Rows are points. Any point is a mix of the corners, with weights that add up to 1. It lies inside the corners' shape when no weight is negative. Say inside or outside, and name the corners with a negative weight.
In the rows, zero is written as 128.

Corners:
(1): [142  97]
(2): [116  99]
(3): [101 184]
Points:
[107 184] -> outside (2)
[100 156] -> outside (1)
[116 105] -> inside
[110 119] -> outside (1)
[117 104] -> inside
[115 110] -> inside

Corners:
(1): [123 124 183 153]
(2): [152 110 106  96]
(3): [ 94  72 164 188]
(4): [113 144  94  86]
(5): [146 143  79 115]
Points:
[138 136 102 122] -> inside
[111  96 128 144] -> outside (1)
[129 134 100 114] -> inside
[162 139 115 114] -> outside (3, 4)

Corners:
(1): [152 136 137 153 117 115 192 143]
(2): [ 78 187 139 141 121 138  69 130]
(3): [110 120 133 129 145  90  89 165]
(4): [128  97 137 116 113 148 197 167]
(5): [142 147  58 102 131 134  72 114]
(6): [148 111 172 137 114 182 109 187]
(7): [179 129 141  64 156  56 129 130]
(8): [121 141 167 129 154 178 163 191]
(9): [125 144 129 143 159 175  96 104]
Points:
[141 133 154 130 134 115 110 148] -> outside (4, 5, 8)
[136 133 134 120 127 110 141 157] -> outside (9)
[157 106 128  92 151 138 122 161] -> outside (1, 2)
[136 136 145 136 133 142 162 159] -> inside
[132 122 138 127 128 130 134 158] -> inside
[156 132 156 110 162 124 127 141] -> outside (2, 4, 5)
[100 166 133 133 126 139  87 135] -> inside

Corners:
(1): [ 83 130 144 113  83 146  73 106  84 139  46]
(2): [118 159 154  82 133 124 167 118 160 103 114]
(3): [142 163 159 134 139 167 179  97 114 106 104]
(4): [122  73 155 131  76  78 116 172 128 173 148]
(5): [124 132 111 129 144 115 177 116 158 132 159]
(6): [161  85  98 103 136 127 127 139 105 177 111]
(7): [138 151 135 142 127 112 142  86 155 125 109]
(8): [118 175 159 133 155 112 156 101 136  80 166]
(9): [152 104  99 136 149 143 114 186 156 155 130]
(10): [117 175 147 141 178 109 191 107 134  87 130]
(11): [143  54  98 131 135 105 127 145 150 139 136]
(12): [ 75 102 176 120 129 145  94  81  97 177  68]
Points:
[126 152 147 130 143 122 150 108 133 107 138] -> inside
[132 139 138 128 137 133 155 110 130 124 121] -> inside
[161 133 112 145 152 110 172 129 158 115 151] -> outside (1, 2, 12)
[139 149 159 118 144 129 161 123 128 124 119] -> outside (1, 5, 11)

Corners:
(1): [112 141 125 110 104 154 161  94 121 146 150 150 138 136]
(2): [126 150  76 147 139 142 161 126  84 138 162 116 105 125]
(3): [ 99 171 115  82 117 185 135 129  64 150 146 130 122 164]
(4): [120  95 151 122 125 119 126 124  78 157 102 122 143 109]
(5): [161 147 141 153 180  96 110 142 140 114 113 122 180  80]
(6): [117 179 122 152 152 146 153  91  98 157 134 145  78 149]
(7): [193  98 155 160 184 103 123 147 144  93 144 119 134  86]
(8): [150 116 150 193 174 130 126 157 131 125 136 104 167  79]
(9): [ 95 110 134  89 134 143 139 150 147 118 111 128 155 136]
(10): [131 136 149  69  50 129 149 160 132 125  91  91 159 162]
(11): [106  97 119  87  55 161 113 116 129 120  78  92 159 144]
(12): [188 109 116 179 207 109 143 134 106 135 120 121 163 110]
(13): [ 58  82 127  68  68 120  73 134 162 129 113 128 178 194]
(14): [122 103 152 174 190  83 117 111 117 100 148 118 188 118]
(15): [ 65 106 116 132  97 115 132 133 107 117 120 190 150 163]
Points:
[125 125 126 130 137 125 133 124 112 129 123 131 143 134] -> outside (8)
[123 131 123 131 138 135 138 125 109 139 139 120 132 135] -> outside (5, 11, 15)
[114 122 126 110 118 133 123 134 135 126 121 127 152 141] -> outside (4, 14)
[ 97 124 124 102 101 141 133 117 108 134 129 134 129 154] -> outside (5, 8, 12)

Corners:
(1): [135 138 151 104 121 111 133 123 142 124 108 102 139  99 124 132 140 136]
(2): [138 144 131 108 118 114  51 126 174 127 131  99 104 146 120  97  94 118]
(3): [  7 124 160 124  99 114 135 138 165 135 129 111 125 131 124 116 135 108]
(4): [140 125 152 183 134 116 105 150 124 108 112 119 144 111  87 135 118 144]
(5): [139 114 134 115 121 113 132 126 157 109 157 101  96 149 149 106 110 118]
(6): [111 135 145 125 120 186 122 117 126 137 110 127 128 138 119 114 123 125]
(7): [156 141 102 145 127 128 130  99 116 122 109 176 139 110 115 103 100 127]
(8): [119 145 141 131 149 111 115 122 144 131 121 137 150 139 130 117 145 139]
(9): [129 137 150 129 127 121 134 132 120 124 133 158 141 137 149 113  87 115]
(10): [121 128  97 138 114 107 131 118 125 120 158 105 115 121 139 172 144 113]
(11): [135 131  90 103 123 137 130 142 115 139 125 104 132 128 141 122 161 128]
(12): [139  68 112 103 130 116 142 135 130 133 141 128 140 140 146 140 119  89]
(13): [164 132 142 152 130 112  17 122 129 120 105 113  95 109 105 115 114 135]
(14): [113 143 130 108 115 130 134 124 117  99 115 103 152 137 126 114 125 123]
(15): [155  86  92 135 153 126 104 151 135 123 109 142 131  94 138 145 157 116]
(16): [106 127 145 107 121 117 146 137 141 133 172 119 140 136 138 121 160  92]
(17): [157 132 110 138 129 110 120 138 132 109 127 105 102 148 112 137 116 118]
(18): [ 90 126 150 118 150 114 125 118 124 125 131 123 142 104 127 107 104 114]
(19): [137 138 134 121 116 116 134 103 138 133 136 107 132 141 149 102  99  91]
Points:
[139 131 129 127 130 126 115 125 131 123 123 121 129 125 125 121 123 123] -> outside (3)
[ 96 147 134 125 120 120 111 116 140 126 132 118 119 144 131 110 109 121] -> outside (1, 4, 12, 15, 16)
[110 125 132 126 124 120 127 129 132 122 128 119 132 126 128 125 127 117] -> outside (2)
[129 123 126 130 128 108 113 126 136 119 133 112 123 124 124 130 126 115] -> outside (6, 9, 11)
[127 126 133 130 126 118 114 124 136 122 132 120 126 128 128 126 121 117] -> outside (11)
